Each row is a point. Each copy is the shape, with its points in the same order, turned, moved and blurred by noise. Is it also mirrored, or only turned?
In the rows, 128 means zero.

Shape (6 x 3):
[[176 115  49]
 [153 140 141]
 [178 100 102]
 [ 97 114 156]
 [109 139 137]
 [172 128 184]]
Copy 1 (6 x 3):
[[ 71 114  73]
 [152 113 129]
 [ 98  84 112]
 [135 144 189]
 [144 144 152]
 [171  73 153]]
Copy 1 is: only turned
Copy 2:
[[197 187  80]
 [131 168 146]
 [189 175 129]
 [119 109 151]
 [111 135 129]
 [131 170 192]]
Copy 2 is: only turned
Copy 3, 6 rows:
[[199  99 143]
 [131 171 153]
 [187 153 139]
 [109 179  92]
 [103 160 117]
 [139 217 162]]
Copy 3 is: mirrored
Copy 4 (6 x 3):
[[203 104 126]
 [130 137 164]
 [172  91 165]
 [ 77 115 134]
 [100 138 128]
 [110 138 209]]
Copy 4 is: only turned

Shape (7 x 4):
[[142 101 148 101]
 [135 119 110 204]
 [142 167  93 153]
 [149  94 188 114]
 [114 103 124 107]
 [209  83 179 135]
 [125 117 157 140]]
Copy 1, 7 rows:
[[155 196 137 133]
 [112 111  81 135]
 [123 103 148 110]
 [168 202 127 172]
 [122 195 138 118]
 [218 175  95 162]
 [131 170 129 161]]
Copy 1 is: mirrored
Copy 2:
[[169 109 145 140]
 [ 77  93 206 140]
 [ 74 110 146 172]
 [187 137 173 130]
 [144  93 133 124]
 [196 121 212 177]
 [134 126 168 122]]
Copy 2 is: only turned

Shape (9 x 6):
[[164  89 100 144  94 196]
 [188 131 140 118  71 137]
 [107 140 131 118 150 134]
 [125 162 166 162 177 122]
 [109 102 113 187 128  82]
 [112 183 150 110 180 119]
 [203  54  93  97 102 165]
 [110 164  77 170 177  97]
 [119 133 128 110 115 162]]
Copy 1 (9 x 6):
[[105 149  83 117  46 181]
 [105 147 136 142  43 112]
 [151 146 143 139 141 151]
 [114 141 122 173 172 126]
 [102  95 106  81 152 116]
 [161 161 160 169 171 126]
 [163 118  75 120  13 150]
 [134 177 101  92 188 120]
 [133 147 146 132  99 172]]
Copy 1 is: only turned
Copy 2:
[[117 102 114 156  41 103]
 [116 174 104 149  91  72]
 [138 123 138 146 143 147]
 [155 152 112 186 150 182]
 [106 146  79 103 116 190]
 [160 134 137 178 185 156]
 [161 115 115 102  35  65]
 [136  97  60 150 169 182]
 [115 116 148 155 117 119]]
Copy 2 is: mirrored
Copy 3 (9 x 6):
[[155 126 161 214  97 186]
 [183 181 167 141 102 172]
 [131 128 122 146 145 107]
 [148 156 138 157 173  63]
 [116 160 130 183  75  68]
 [130 149 115 121 192  90]
 [198 133 107 189  69 207]
 [ 86 185  97 181 154  78]
 [133 121 145 148 132 151]]
Copy 3 is: only turned

Shape (14 x 8):
[[109 137  93  91 167 155 107 159]
 [ 58 145  89  76 123 115 114 122]
 [136 116 132 155 128 142 161 164]
 [164 111  91 139 120 177 122  83]
 [ 95 106 143 158  70 147 131 174]
 [ 53 147 106  93 167  64 116 125]
 [125 127 139 145 136 195 115 115]
 [128 159 107 128  77 108 179 122]
 [ 89 176  73 133 200  85  94 113]
 [120 166 152 122  92 123 227 171]
 [ 69 112  96 130 185 191 103 129]
 [167 116 108 143 102 165 169 162]
 [ 96 170 142  81 172  76 116 147]
 [125 160 109 135  73 203 132 155]]
Copy 1, 14 rows:
[[118 109 103  89 151 175 114  84]
 [ 61 122  84  41 156 160  97 103]
 [126 118 120 126 156 148 164 166]
 [108 136 153 103  87 109 169  97]
 [ 69  94 137 109 131 161 133 197]
 [ 74 154  79  58 216 143  73 111]
 [112 146 151 109  99 181 157 129]
 [ 97 119  74  65 114 100 144 181]
 [126 163 131  39 220 137 110  83]
 [115 118  30  95 132 140 167 215]
 [ 84 134 156  88 173 204 155  81]
 [124  90 113 134 109 128 175 161]
 [118 162  74  87 184 161  60 129]
 [107  79 132  68  83 180 158 170]]
Copy 1 is: mirrored
Copy 2:
[[111 131 112 153 148 130  53 139]
 [ 95 123 136 178 160 130  81  66]
 [119  92 109 126  95 149 131 153]
 [149 188 133 101 106 158 116 127]
 [ 84  73 153 113  65 145 114 113]
 [120 103 122 223 160  93 100  82]
 [119 145 169 115 117 153 104 161]
 [ 93 118  95 121 126 142 170  83]
 [115 168 107 231 146  84 101 128]
 [ 77  51  90 114 145 164 180 125]
 [121 147 164 186 123 167  54 157]
 [114 114  88  87  92 167 126 145]
 [117  91 116 182 183  71 102 120]
 [ 53 138 138  83 109 167 107 131]]
Copy 2 is: only turned
Copy 3, 14 rows:
[[144 151 101  88 160 104 174 143]
 [179 176 137  76 104  82 174 161]
 [ 86 139 113 151 132 130 143 132]
 [112 130 120  68 132 127  70 101]
 [116 120 135 155  82 145 146 178]
 [195 182 127 116 105  68 196 109]
 [139 141 134 102 155 183 120 120]
 [102 180 139 134  92  80  90 146]
 [199 186  68  96 121  70 169  83]
 [ 73 205 156 179 116  99 136 171]
 [159 155 115  57 149 168 180 120]
 [ 54 136 117 112 126 122 108 149]
 [183 173 125 148 164  59 180 119]
 [104 157 102 105 128 146  96 205]]
Copy 3 is: mirrored

Shape:
[[ 41 170 115 129 125 111 108 112]
 [129  65 159 116  98 116 102 128]
 [137 145 125 110  76 194 227  46]
 [110 127 126 148 158  77 162  92]
 [149 101 149 164 102  70 131 171]
 [144 142 167 125 178 148 172 126]
 [226  62 127 131 125 118 142 124]
 [113 132  86 134 141 108 131  70]
 [ 78 135  89 111 156 149 152  59]
 [177  79 130 137 101 112 210  93]
 [198 138 148 128 125 143 173 161]
 [ 77 112 171 206 111 140  82 134]
 [ 91  84 109 139 129 155  86 173]
 [138 167 147 108 112 154 157  94]]
Copy 1, 14 rows:
[[105 197 105 167 156 204 128 144]
 [ 94  81 130 126 151 149  79 150]
 [ 83 182  61  47  98  86 174 167]
 [129 180 162 108 163 144 131 107]
 [163 120 142 142 164 114  56 132]
 [136 152 173 116  82 127 145 154]
 [123  65 149 103 117  69 101  93]
 [ 99 166 116 122 151 151 149  85]
 [ 75 179 117 119 138 164 192 121]
 [121 130 129  62 151  59 122 130]
 [150 131 136 132  74  70 104 146]
 [177 106 106 135 153 220 108 164]
 [117  82 116 195 152 167 133 159]
 [104 173 103 107  79 131 123 148]]
Copy 1 is: mirrored
Copy 2:
[[ 98  99 100 155 163  80 182 154]
 [151 123 154 124 175 124 113  76]
 [191 192  81 151 142 220 191 157]
 [120 121 121  92 107 114 192 112]
 [165 107 204 104 127  97 135 112]
 [101 128 141 133  85 186 149 123]
 [189 170 156  92  92 147  84  67]
 [139 145  76 113 113  96 168 111]
 [122 128  40 137 128 136 178 125]
 [211 155 140  83 111 178 167 100]
 [157 149 178 128  83 174 111 147]
 [123 108 176 205 149  89 177  71]
 [142  70 125 179 134  95  99  93]
 [128 173 119 150 135 162 156 153]]
Copy 2 is: mirrored
Copy 3, 14 rows:
[[110  90 134 174 191  98  52 131]
 [162  74 143 112  81  54 110 173]
 [108 138 220 173  61 182 127  94]
 [130 128 163 144 168  73 158 122]
 [186 136 121 125 123  62 131 192]
 [124 112 174  95 160 139 164 151]
 [163 126 122  84  44  86 188 147]
 [107 113 122 160 138  92 137  82]
 [ 62 101 162 156 146 115 121  84]
 [141 162 182 139  62  92 170 127]
 [160 149 142  89 102 157 151 160]
 [137  50 119 184 140  85 116 218]
 [ 89  93  98 115 118  76  81 184]
 [142 109 171 143 127 170 120 117]]
Copy 3 is: only turned

Shape, 13 rows:
[[131 167 161 165 159 174 110 127 163]
 [ 81 119  83  87 116  51 111 112  79]
 [195 121 177  69  63 133 185 177  70]
 [125  63 121 146  88 175 117  76 180]
 [145 112 110  87 128 143 114 168 163]
 [170 119 111 179 114 164 131 172 106]
 [189  92  81 129 145 136 161 151 150]
 [148  84 180  92  99 177 146 134  88]
 [100 110 153 127 120 176  85 119 128]
 [131 123 187 187 118 126 119 195 152]
 [ 67 165 127  82 101 162 191 139  74]
 [132 171 104 166  72 153 134 142 189]
 [155 123 100 157  88 101 115 168 157]]
Copy 1:
[[132 128 152  76 100 140 119 166 184]
 [102 143  69 166 121 144 141  43  89]
 [149  46  92 129  94  62 115 166  30]
 [207 129 135 172 152  96 137 136 192]
 [165 108 126 163  71 153  98 140 127]
 [174 134 147 112 116 143 161 183  90]
 [166 146 160 175 117 141  91 169  88]
 [192  63 123 106 111  73 119 123  97]
 [182 107 123 102 102 125 145 104 169]
 [122  56 162 108 121 169 166 176 140]
 [155 103  25  71 139 131  87 116  92]
 [142 130  86 145 119 151 145 212 173]
 [130 118 121 179 108 158 166 173 118]]
Copy 1 is: only turned
Copy 2 (13 x 9):
[[181 160 146 136  87  99  84  94 189]
 [ 93 136  85 169 189 112 167  66  78]
 [162  77 119  30 126 149 134 151  58]
 [190 183 106 174  58  61 187 140 125]
 [164 145  99 112 154  98 141 160 158]
 [133  68 135 134  82 111 129 153 159]
 [156  99 133 115 131  81 198 140 172]
 [155 122  90  68  76  86 130 129  84]
 [160 160  83 150  87  78 110 119 127]
 [102 158 161 124  69 129  87 157 154]
 [152 124  42  96 101 171 133  47 114]
 [194 142 135 172 102 166 138 147 173]
 [135 129 159 165 134 133 145 166 152]]
Copy 2 is: only turned
Copy 3 (13 x 9):
[[105  89 140  63 101 159 132 106 153]
 [168 188 189 193  79 111  94 162 122]
 [142 139  53 113 166  81 105 229 102]
 [165  92 129 155 142 113 191  62 140]
 [133 112 109 151 121 120 117 149 197]
 [122 147 131 102 187 163 144 151 154]
 [132 111 140 147 160 139 179 188 188]
 [176 139  56 109 129 118 143 156 113]
 [161 136 109 115 101 138 123  83 143]
 [128  81 123 101 161 192  80 131 123]
 [ 83 185  86 146  66 123 129 161  78]
 [ 64  95 156 132 162 113 126 100 138]
 [118 110 164 155 184 130 102 146 157]]
Copy 3 is: mirrored
Copy 4:
[[100 158 114 121 156  58 123 171 148]
 [161 107  95 146  96 178 112  84  50]
 [145  56 211 169 124  82 197  60 136]
 [130 173 125 141 107 149 121 139 222]
 [109  87  90 166 101 103 149 139 157]
 [ 63 111 173 137 151 123 164 153 137]
 [ 78  55 149 122 101 129 128 151 163]
 [114 119 178 177 129  88 149  63 165]
 [108 172  98 174 138 103 133 118 157]
 [128 127 160 186 186  93 135 194 132]
 [122 156 167 151  56  72 155  86  70]
 [138 146 127 112 106 107 186 202 155]
 [128  84 130 137 134 148 166 183 136]]
Copy 4 is: mirrored

Shape:
[[175 130 136 144 127 142 108  97  61  87  84]
 [120 146 175 147 146 164 140 109 153 160 102]
 [166 170  85 144 182 113 162  99 113 100 133]
 [130  68 103  91  80 114 145 142  90 142 113]
 [187 142 152 160 174 144 117 107  82  72  70]
 [143 104 133 128 157 192 105 155 177  55 153]
 [134  96  85  98 169 102  98  58 132 173 117]
 [133 168 160  85  75 140 167 146 175  62  78]
 [117 161 127  71 102 147 198 105 130 138 167]
 [119 155 152 166 101 180 142  67 180 105 181]
 [205 159 109 138 117 129  99 117  85  89 141]
 [165  53 123 105  91 102 166 123 175 126 155]
 [199 136  59 140 115 162 172 142  95 171 127]
 [140 101 171 100 109 151 100 108  78 150 176]
 [ 89 164  66 162 137 102  98 169 155 173  75]]
Copy 1:
[[145  78 117 157 128 113 130 202 134 122 157]
 [169  90 123 134 147 119  96  76 117 135 129]
 [128 160 122 182  69  79 131 141 140 102 135]
 [ 95 138 122  95 174 128 170 165 125 174 124]
 [170  65 132 166  92  83 113 190 151 106 148]
 [141 115 173  99  73 159  79 127 152 163 179]
 [151 189  77 141 177 135  89 152 144 104 115]
 [165  92 174 114 116 134 201  84 135 127 208]
 [111 170 139 153 151  88 149  63  98 173 184]
 [ 92 116 128 146 128 149  70  43 120 104 212]
 [102 108 142 215 105 123 134 176 164 143 168]
 [ 83 163 175  79 181 122 146 116 176 137 150]
 [ 71 125  82 157 120  78 147 128 176 196 118]
 [103 140 140 178 189 146  91 155 101 192 140]
 [147 136  61 127  98 182 168  92 137 114  56]]
Copy 1 is: mirrored
Copy 2:
[[173 160  82 124 158 135 131 168 114  44 134]
 [111 116 130 158 127 107  88 163 194  87  92]
 [164 137 133 162 159 101 189 131 167 101 122]
 [155 133 168  52 105 142 116 100 112  91 165]
 [161 161  46 153 134 114 139 172 143  44 124]
 [ 94 124  48  89 139  78 140 170 178 135 171]
 [102 163 198 153 134  98 140 138 139  53 182]
 [118  63  50 110 140  79  89  80 125  98  85]
 [140  65 174  73 151  73 133 131 164  95  92]
 [100  50 135 129 179  92 128 206 139 134 113]
 [180 130  95 123 203  99 132 141 122  80 169]
 [144  88 150  99  91  78 113 122 111 121 189]
 [203  87 140 112 146 161 148 112 197  75 165]
 [165 147 157  58 163  78  80 172 151  94 158]
 [ 89 161 152 159 167 179 100  70 184 127 135]]
Copy 2 is: mirrored

Shape (16 x 12):
[[ 92  97 136 159 176 118  99 182 177 135 141 125]
 [121  95 128 144 125  85 103 144 163 151 149  78]
 [ 98 138 138 143 154 127 138 215 125 112 192  89]
 [192 173 208 201 149  94 189 164 174 149 123 163]
 [ 84 109 148 120 114 148 110  52  73  85 111 110]
 [ 97 178  91 117 105 127 156  76 122 107 112 164]
 [170 172  90 117 128 145 140 134  83 108  82 181]
 [116 118 150 179  65 142  93 101 130 139 159 130]
 [187 165 185 215 181 170 181 133 132 161 154 136]
 [116 109  89 113  99 156 178  90 106  87  98 173]
 [121 152 109  62 105 154 155  96 112 127  82 140]
 [ 94 126 153 190 134 171 121 181 165 124 126  61]
 [ 95  90 129 105 137 157  78 137 182 105 183  80]
 [108  79 103 126 112 121 107 162 153  78 166  63]
 [100 106 159 118  63 159 136 115  97 133 115 165]
 [168 145 146 194 144 109 194 148 135 202 131 157]]
Copy 1, 16 rows:
[[ 96 101  87 113 144 104 170 120 148  98 192 167]
 [ 71 107  94 124 139  80 129 130 178 135 150 132]
 [120 122 138  90 189  78 133  97 129 101 206 114]
 [102 168  92 155 160  51 234  28 124  87  90 123]
 [101 110 181 149  82 170 122 167 102 131 114  91]
 [114 116 135 118 107 145 108  87  59 157  76 144]
 [177 168 140 171 102 106 113  88  68 136 106 173]
 [102  98 127 131  68 120 152  82 153 158 141  79]
 [ 93 219 111 158 144 116 201  28 127  84 142  98]
 [160 118  99 156 106 163 103 121  58 137  89 114]
 [160 141 142 132 131 160 108 128 104 163  66 153]
 [112 155 103  59 120 102 174 131 153 102 183 101]
 [104  82 120  87 132 147 101 128 194  90 170 128]
 [114  88 105  96 134  88  82 152 157  96 169 104]
 [166  96 135 153 107 151 163 114 117 173 115  91]
 [ 94 185  71 171 164  87 194  43 113 153 126 123]]
Copy 1 is: only turned
Copy 2:
[[151 156  87 217 162  86 139 122 149 152 109 134]
 [161 108  95 160 168  59 111 108 146 138 136 115]
 [115 148 103 164 202  83 169 170 148 195 133 123]
 [ 62 107 130 178 195 119 186  38 163 144  41  72]
 [123 133 198 144 144 111 105 139  58  82 172 145]
 [111 123 171 137 110 180 144  93 121 125 186 113]
 [120  89 152 141 117 189 187  97  67 164 118 130]
 [ 92  84 142 169 113  66 134 140 128  89 143 102]
 [ 35  87 119 207 215 144 146 104 115 139  65  69]
 [119  90 177 148 133 185 158 112 113 103 168 181]
 [125 115 160  99 114 184 113 111 101 136 137 154]
 [ 99 157  55 164 188  86 150 158 126 102 111 120]
 [181 138 118 173 160  92 100 197 159 120 130 121]
 [187 115 107 144 185  74 151 173 147 124 161 141]
 [ 79 103 175 138 102 107 135 129 118 110 128 177]
 [ 48  70 103 188 176 127 141  47 142 168  96 107]]
Copy 2 is: only turned
Copy 3 (16 x 12):
[[108 122 123 134 140  98 123  93 196 145  80  73]
 [148 130  90 115 129  93  94 105 148 171 107  63]
 [129 137 110 124 112 182 117 161 214 139 122  75]
 [132  84 191  89  68  97 198 184 102 143  94  68]
 [110 196  78 126 120 122 121  94 104 110 167 181]
 [191 134 146 132 109 121 139 106 139 133 160 204]
 [132  70 128 161  96 159 172 119 118 132 122 203]
 [131 161 141 173  92  89  90 113 107 117 141 100]
 [100 138 206 127 132 162 202 178  87 146 114  70]
 [164 116 111 142 154 127 135 135 114  89 149 212]
 [163 111 109 100 116 147 109 103 100 125 108 217]
 [134 178 115 158 115 150 140 126 166 100  64  53]
 [138 143  99 125 143 147  76  54 168 105 138  67]
 [164 137  58 132 144 142  94  90 173 101 153  66]
 [118 146 112 136  93 114  72 153 111  91 128 181]
 [146 100 183 131 122 109 158 200 108 172  96  97]]
Copy 3 is: mirrored
Copy 4 (16 x 12):
[[109  90 133  99 110 102 138 171 183 106  89 180]
 [140  72 174 140  96 120 102 202 151 134 109 151]
 [140  97  96 155  74  90 171 160 201 165 101 143]
 [178 112 212  98 162 143 191  82 143 177  94 205]
 [113 156 145 137 133 100  24 118 181 109  94  78]
 [114 188 177 125  90  61  93  94 134 102 146 110]
 [125 222 129 110 126  72 126 117  83 119  89 132]
 [ 87  94 170 145  89 112  62 105 137 172 108 144]
 [114 126 165 111 203 100 180  95 159 217 100 174]
 [ 95 180 157 166 117  92 111  80 114  65  97  97]
 [110 200 145 103 100 125 109 127 108  95 116  76]
 [ 72 112 142 154 113 146 121 168 226 166  96 174]
 [111  82  88 143 101 136  79 177 182 105 141 141]
 [135 103 106 196  79 120  90 194 172 108 118 141]
 [ 79 126 159 116  95 123  98  84 122 118  55  90]
 [115 107 214 107 148  86 199 123 119 179  98 148]]
Copy 4 is: mirrored
